Every row gives one point. Each table stands for the endless flat space through its points: a line for two points, a plane for three, and so on. Write the one point that lies in both, or say that there is none.

First:
[[ -1  -8 -31]
 [ 17  28  11]]
Second (2 x 3):
[[  2  24 -22]
 [ -1  31 -28]]
They share: [  8  10 -10]

First:
[[-51  14   3 -19  75  -6]
 [-75  12 -13  -6  66  -3]
 [-30  14 -25  25  21  43]
 [-60 -20 -63  13   3  33]]
Second:
[[-41 -16  -9  16  10  23]
 [-29   5 -36  -8  40  26]]
They share: [-33  -2 -27   0  30  25]

First:
[[ 10 -19  37   6   9  40   5 -26]
 [ 45  -7  18  18 -22  28 -23 -22]
 [ 53 -10   8  27 -32  22 -30 -15]]
Second (2 x 8):
[[ 15 -30  29  18   2  27 -11 -27]
 [ 21 -14  25  12  -4  41   7 -11]]
They share: [ 18 -22  27  15  -1  34  -2 -19]

First, 5 rows:
[[ 55   6 -44  -7  -3   5  53  36  23]
 [-35   7 -35 -17 -25   5  28  -5  28]
 [ -6 -10   7 -48 -29  20  46  23  44]
 [  1 -19  20 -59 -22  39  29  60  30]
 [ 51  -4 -41 -17  -4  -9  74  25  33]]
Second, 3 rows:
[[ 34 -19 -35 -29 -21  18  18  42  22]
 [ 48 -19 -27 -47 -23  30  10  30  34]
 [  8 -29 -59   5 -16 -10  27  74  -8]]
They share: no point

First, 4 rows:
[[-11  28 -18 -27  -3  20 -23   2 -11  49 -31]
 [-24  12 -55 -35  -4  34  -9   7 -11  39 -22]
 [-16  42  24 -20  11   2 -33  13  12  73 -48]
 [-11 -39  -2  -5 -60 -11  16  43  33  18   2]]
Second, 2 rows:
[[ 20 -11 -23 -10 -37   8  -6  22  -3  51 -15]
 [ 10   5  -7 -12 -29   2 -14  12  -7  45 -23]]
They share: no point

First:
[[ 34 -20  15  18 -19  13   8 -44 -10 -29   6   2   5  13]
 [ 28 -35  45   0 -19  -8  38 -20  -4 -29  -6 -19   8  -8]]
Second (6 x 14):
[[ 38  13  29   8 -45 -44  61  -8  35 -10  25 -11  13  21]
 [ 15 -23  26  13 -12 -23   7   3  27 -22 -14  -6  39 -18]
 [  8 -14  32  13  -9 -42  14  11  46 -26 -13  -1  47 -26]
 [ 50 -14  27  21 -15  26  37 -94 -47 -42  26  18 -45  26]
 [ 36 -34  14  29 -13 -22 -10   9  18 -32  -9 -23  41  -8]
 [ 34 -49  12  39  11   7 -32 -25 -17 -45 -18  -2  20 -19]]
They share: [ 32 -25  25  12 -19   6  18 -36  -8 -29   2  -5   6   6]

First (2 x 18):
[[ 23  37 -25  38  45  26 -42 -42  47 -26 -18  -8  36   2 -27 -21 -16 -17]
 [ 27  43 -33  43  49  36 -45 -51  57 -24 -11  -3  38  -4 -28 -28 -25 -19]]
Second, 4 rows:
[[ 17  16 -23  20  27  28 -36 -18  31 -31 -26 -14  31  24 -17 -12   7  -2]
 [-26  14 -27 -10  57  20 -64 -28   7 -41 -46 -43  33  60 -45 -53  35 -16]
 [ 17  10 -33  16  17  58 -32   0  55 -29  -8 -20  47  26  11  -4  13  18]
 [ 48  10 -30  28  10   9 -30 -45  -9 -33 -47  30 -16  23 -55 -22 -13 -19]]
They share: [ 15  25  -9  28  37   6 -36 -24  27 -30 -32 -18  32  14 -25  -7   2 -13]

First (7 x 20):
[[ 26 -31  17  16 -40 -16 -51 -14  10  -4  13 -15  24 -12  43   8  44  14
    2  22]
 [ 66 -57  20  53  21 -15 -76   1  -9 -11  47 -29  46  70  48 -11  19  32
   50  70]
 [ 36  -9  12  15 -35   9 -54 -68 -13  15   9 -36  25 -34  45  15  81  65
   -6   4]
 [ 36 -45 -14  18   3  -3 -72 -40  20 -42   6 -44 -10  12  25  23  47  69
   17   5]
 [ 24 -15   6  16  42 -27 -45 -16  13 -19  53   3 -10  70  28 -11  27  30
    8  24]
 [ 35 -41  -3  15 -63   2 -45 -22   9 -15  19  -9  19 -23  57   1  34  12
   -5  14]
 [ 18   1  24   7 -28  -7 -65 -69  -4  16 -18 -48  16 -48  25  39 103  75
   -3  -7]]
Second, 7 rows:
[[ -7 -62 -45 -63 -32 -53  -7 -21  13  18  20 -52  26   9 -18 -17  83 -32
  -69  41]
 [  9 -55 -32  11   1  11 -39 -35 -11  -8  13 -42 -11  21  53 -34  71  29
  -10  68]
 [ 63 -14  44 -17 -48 -37 -12  -5  27 -43  55 -26   6 -15   8 -30  11  58
  -43  -3]
 [  8 -36   5 -38 -33 -39 -57  17  49 -14  53 -21  25 -10 -20  -6  24  13
  -54 -14]
 [ 27  -6 -17  -7 -12 -15 -17 -21  -1 -30  28 -44  14  23  30 -13  65  44
  -23  37]
 [ 46 -42   1 -67 -34 -42  12 -21  14 -34  36 -72  12   4   6 -55  66  18
  -42  27]
 [ 43  -2  39  86  -7  22 -80 -23  25 -13  64  28 -14  10  71  -1 -24  77
   -6   5]]
They share: no point
